Each row is a point. Examples show where two turns around zero, p and q, send a point. Write where each new point lands after one turn and then the other. Backwards means that the second turn is done in reverse. Each puzzle has new turns, and all numbers are rounded.
In the rows, 128 means zero.

Turn p:
[195 104 147] => [ 98 112 193]
[139  98 119] => [139 103 146]
[ 62 142 139] => [131 128  60]
[116 168 107] => [145 169 112]
Turn q:
[ 99 174  59] => [ 89  52 107]
[153  75 156] => [175 172 123]
[159 136 157] => [114 169 126]
[131 157 124] => [ 99 123 126]
[ 98  97 144] => [163 124 157]
Where do these land?
q, then p backwards: [148 151 148] => [140 156 148]
p, then q: [114 172 125] => [ 88 106 118]
q, then p backwards: [ 72 163 148] => [185  93 146]
p, then q: [125 124 149] => [140 112 137]
p, then q: [175  51  77] => [174 221 134]
q, then p: [133 108 121] => [134 134 148]

Turn p:
[163  95 171] => [ 68 151 134]
[137  79 104] => [119 130 183]
[ 97 126 161] => [106  94 108]
[111 147  78] => [183 121 139]
[131 193 125] => [165 144  77]
Turn q:
[157 104 104] => [169 114 119]
[146 199 120] => [ 84 105  73]
[116  94 107] => [154 115 158]
[ 93 116 181] => [104 178 161]
Where do these land?
p, then q: [104 152 119] => [160 119 118]
q, then p: [131 127 168] => [154 128  97]
p, then q: [137 181  90] => [147 108  68]
p, then q: [140  51 136] => [ 88 181 169]

Turn p:
[164  83  55  58] => [109 197 149  38]
[134 130 150 109] => [146 125 107 118]
[ 84 131 152 155] => [146 124 132 182]
[113 171 141 156] => [108 103 108 169]
[145 125 142 162] => [130  91 145 133]
Turn q:
[174 177  54 108] => [138  52 174 178]
[137  77 141 141] => [162 143 114  90]
[105 156 103 127] => [ 92 105 136 136]
[140  91 176 188] => [153 190 148  78]
[102 121 137 111] => [113 132  99 126]
[110 147 157  92] => [109 146  97 162]
Where do these land?
p, then q: [135 195  99 102] => [ 72  78 117 110]
p, then q: [134 127 136  84] => [132  95 132 158]
p, then q: [131 121 103 145] => [113 152 115 127]
p, then q: [136 168 126 164] => [115 127 114  77]
p, then q: [190  93 110  82] => [139 110  72 190]
p, then q: [ 93  95 134 166] => [143 180 157 120]
q, then p: [ 77  97 188 152] => [ 80 171  70 139]
